Each row of a before or after table is a point. The points were changed in one or more steps. Then noise was added and the rows were shuffled. The steps act on columns, c1 being the first. Name the steps. A step turns or swaps two columns, mirrors them in a line or flattens them onto one, adds a multiple of one to another, or multiplies or shifts one. Angles are multiples of 10 degrees, from the lower column toward the higher: turns from -170 to 170, lines from 10 to 170 but not 90. Use the fewest steps. Two steps may share a column if one is a turn and the other turns, adds or multiplies; they go together, in the order done. Otherwise the lowest column goes first.

Before (9 x 2):
[[-22 -22]
 [-25 -21]
 [ -3 -10]
 [ 27   6]
 [  0 -16]
 [-24   6]
 [ 60  -8]
 [ 24   1]
 [ -8  21]]
After (9 x 2):
[[ -8  14]
 [ -8 -43]
 [  8   1]
 [ -2  41]
 [ -7 -27]
 [ 26 -15]
 [ 10  11]
 [ -9 -46]
 [  1 -24]]
Steps: multiply c1 by 0.4; multiply c2 by 2

Before (10 x 8):
[[-60  10 -13  -1  32 -14   9  -1]
 [ 13  14   3  10 -23 -18  -9  10]
 [ 12  -4  -4 -21 -20  49  -4   7]
 [ 10  -6   0  11  10  18 -12   7]
 [-27 -12 -22 -26  -3 -20 -14   8]
 [  1 -10  -1  12 -23  32  -2   8]
 [ -3   1   8  10 -18 -17  -5 -24]
 [ 16 -11   7   8 -17 -19   8   8]
 [ 12   2 -17   9 -11 -12   8  -6]
 [  0  -2   5 -15  -6   7   3   5]]
After (10 x 8):
[[ 22  -2  11  14  -9  -4  13  -9]
 [-29 -22 -45   1 -31 -33  -8   5]
 [ 31  20   0  16  17 -13  -3  -8]
 [ 47  10  13 -24  18 -14   2  -6]
 [-17  -5   8  11  25  14   5 -13]
 [-13   4  -9  15  14  10  15  25]
 [-12   0  17   9   9  -8 -10   7]
 [-10  13   6  10  13  21 -11  -5]
 [  7   4  -1 -20   6   3  -7  -5]
 [-25  13 -14 -34  -4 -24   7 -12]]
Steps: turn c1 and c3 by 120 degrees; turn c1 and c6 by -110 degrees; turn c2 and c5 by 160 degrees; multiply c4 by 1.3; turn c7 and c8 by 160 degrees

Before (14 x 14):
[[ 25   9 -17   7   0  10   8   5  -3 -23   9  15  25 -30]
 [ -7   9 -16 -11   9  30  15  13   6   5  24   9  10 -20]
 [-21 -13   4  -8 -46  20 -29 -10  -2  11 -33  -5  -5 -11]
 [  5  -1  10 -21 -17   1   7 -15   0  14 -18 -18 -26  -5]
 [-16  18   3  15 -10   4  29   9   7   6  12  -4   5   4]
 [-12  11 -44  10  16  11  26   6   4   4 -10  -6  17 -17]
 [ -1   3 -30   9  -2  26   5   9   6 -15  15 -25  11  -4]
 [-21 -32  14  -4 -21  -4  -6  -7 -22  20 -11 -16 -14  -5]
 [-36 -10   1   1 -20   7 -16 -24  -2  -8 -16 -12 -26 -22]
 [ 17  -8  -8   1  -2  45  20  17  -7 -37 -20  14   8 -26]
 [ -9 -15 -15 -25 -26 -10  21  -4   1  -6  -5   6 -15   7]
 [ -1 -11 -17   2   7  24  27 -11  22 -14   0  -4  32 -19]
 [ 24  -6 -33  25   0  37  27   8  16  -8  13  16   8 -27]
 [-18  -3 -16   5  12  -9   9  22  34   6   1 -14   3 -11]]
After, 14 rows:
[[ 31 -13  26 -23  20 -26   5   1   6 -16   8   8  12 -10]
 [  9  -1   4 -10 -25  19 -23  -7  -7  21 -33  14 -13   1]
 [ -6   1  28  22 -10  19   3  -4  21  -4 -15  15 -15  14]
 [ 20  13  23 -12  38  -3   5  17  27   5   7  -4  16 -27]
 [ -1  17   5  -1 -18  -5   0  -4   6  13  -7  27 -25   8]
 [ 44  16   8  11   3 -57  -7  28  19 -38 -13 -11   8 -30]
 [ 31  -4   9  -4  16 -24  22 -14  27 -14 -11   2  32 -35]
 [ 16  -5   4 -12 -10   8   7   6  30   7  19 -10   5   2]
 [ 31  11  12 -11 -16  20  -3 -16 -17  -9 -15   7 -26  -9]
 [ 39 -18   5  14  17 -24   6   0  13   7  16   2  10 -25]
 [  1  -2   4 -15  20  22  33  20   8   8  -1   5   4 -14]
 [ 30 -14  26  -4  22 -56  16  -3  28  -7   0 -28   9 -30]
 [ 39  26  27   2 -40  -4  -1  10 -30  10 -22  10  -3 -10]
 [ -4  -6  14   7  12 -29  -4   1   7 -22  12 -15  25 -43]]
Steps: multiply c6 by 1.6; turn c1 and c6 by -130 degrees; turn c2 and c11 by 70 degrees; add 0.7 times c2 to c8; mirror c3 and c5 in the line at 110 degrees; turn c4 and c12 by -130 degrees; swap c7 and c9; add -0.5 times c13 to c14

Before, 10 rows:
[[ -1 -17 -25  17  37 -18  -4   8  19  15 -11  10   3  11 -10  -2  11  16
  -10  11   7   9  -8  15  25   6  12  35 -51   3  19 -36]
 [ -2  11 -37 -10  44  -9 -22  30   7   3 -35  32  -7   6 -25  -7 -23  -8
   -2 -32   4   5  -8  23  16  27   6  22 -27  -6  13 -35]
 [  1  23   6 -34  -7  -3  21   6   2 -10  -2  -9 -10  -2   9  27  25   5
  -22  41  -2   0 -14  -5 -19  -4 -19  13  23  26  17  48]
 [ 14 -19  -2 -26   5  -5  29  17  -2  15  13  -1  15  -5 -12  -9  27  -3
  -20  25  10 -25 -30   3   2   2 -15   6  25  29   8  25]
 [-12  23  30  -9  -6  -1  20   8 -25  10   2   7   9  10  18   4  37 -16
  -27  25  10  -9 -35   4  -8 -18 -31   9  27  18  27  16]
 [  6   3 -44   8  19 -18 -24   8  39   1 -25  35   0  -3 -12  26 -13  -5
   -5   0 -12   2 -37  36  11   6  12   1 -13   7  15 -49]
 [ -9   3 -44  20  -4  34  -4  -2  -2   9 -27  -1 -10   1  -4   8  11 -19
   20  10 -14   2 -32   7   9  49   5  20 -17 -35 -10 -24]
 [ 16  30  18 -21 -13  10  32  10   3  -3  13 -19   7   0  12   3  41  -1
  -28   9  12  14 -43  -8  11   0 -27  28  14  22 -15   1]
 [ -9  -2 -38  15  30 -14 -16  44  22  25  -8  10  -1  -1 -26   8  13  -6
   16  -9  -5  20  -2  22   4  14  31  22  -2  -3  15 -41]
 [  2 -16  24 -22 -19  -3   2  15 -10  18  -2 -21  -1  -9  11   3  23  13
  -14  31  36   4 -32  -1 -14 -33 -23  16   3  26 -20  17]]
After, 10 rows:
[[-12  23  30  -9  -3  -1  20  -8 -25  38   2   6  -4  11  23   5  38 -16
  -28  26  11 -10 -36   3  -9 -11 -30   9  26  18  26  14]
 [  0 -16 -25  16  15 -17  -6 -13  17  30 -10   7 -11  12 -12  -3  11  17
   -9  10   8   8  -8  14  26   2  11  33 -52   3  20 -36]
 [  2  24   5 -36  -2  -3  22   7   2 -41  -1   7   3  -2  10  28  24   5
  -21  42  -2  -1 -12  -6 -19   0 -18  13  23  25  16  49]
 [ 17  30  17 -22  -6  10  34  17   3  14  13  13   5   0  12   3  40  -2
  -27   9  12  14 -44  -9  10   4 -27  29  15  22 -15   2]
 [ 15 -19  -2 -26   2  -4  29  -3  -2  60  14  16  -6  -6 -13  -8  28  -4
  -21  25  10 -25 -29   3   2  -4 -14   5  25  29   7  26]
 [ -1  10 -37  -9  18  -9 -23 -37   7 -15 -33  25  -6   6 -33  -8 -24  -7
   -1 -33   4   5  -8  22  16  16   4  22 -27  -6  13 -34]
 [ -8   3 -45  19  -2  33  -4   2  -1 -12 -28  -2 -12   1 -22   9  10 -18
   19  10 -14   1 -33   7   9  45   4  20 -15 -35 -10 -24]
 [  7   4 -43   9   7 -19 -23 -35  39   1 -26   2  -1  -3 -13  25 -13  -5
   -5  -1 -12   3 -38  37  11   2  12   1 -14   8  15 -49]
 [-10  -1 -38  15  12 -14 -16 -17  22  35  -8  42 -22  -1 -29   9  13  -6
   17  -9  -5  21  -2  21   5   4  30  21  -1  -3  14 -41]
 [  2 -17  24 -22  -8  -2   3  17 -10  25  -2  19 -16  -8  23   3  23  13
  -14  31  36   5 -32  -2 -14 -27 -23  16   3  26 -21  16]]
Steps: multiply c5 by 0.4; turn c8 and c12 by 100 degrees; turn c10 and c13 by -60 degrees; multiply c10 by 3; turn c15 and c26 by 20 degrees
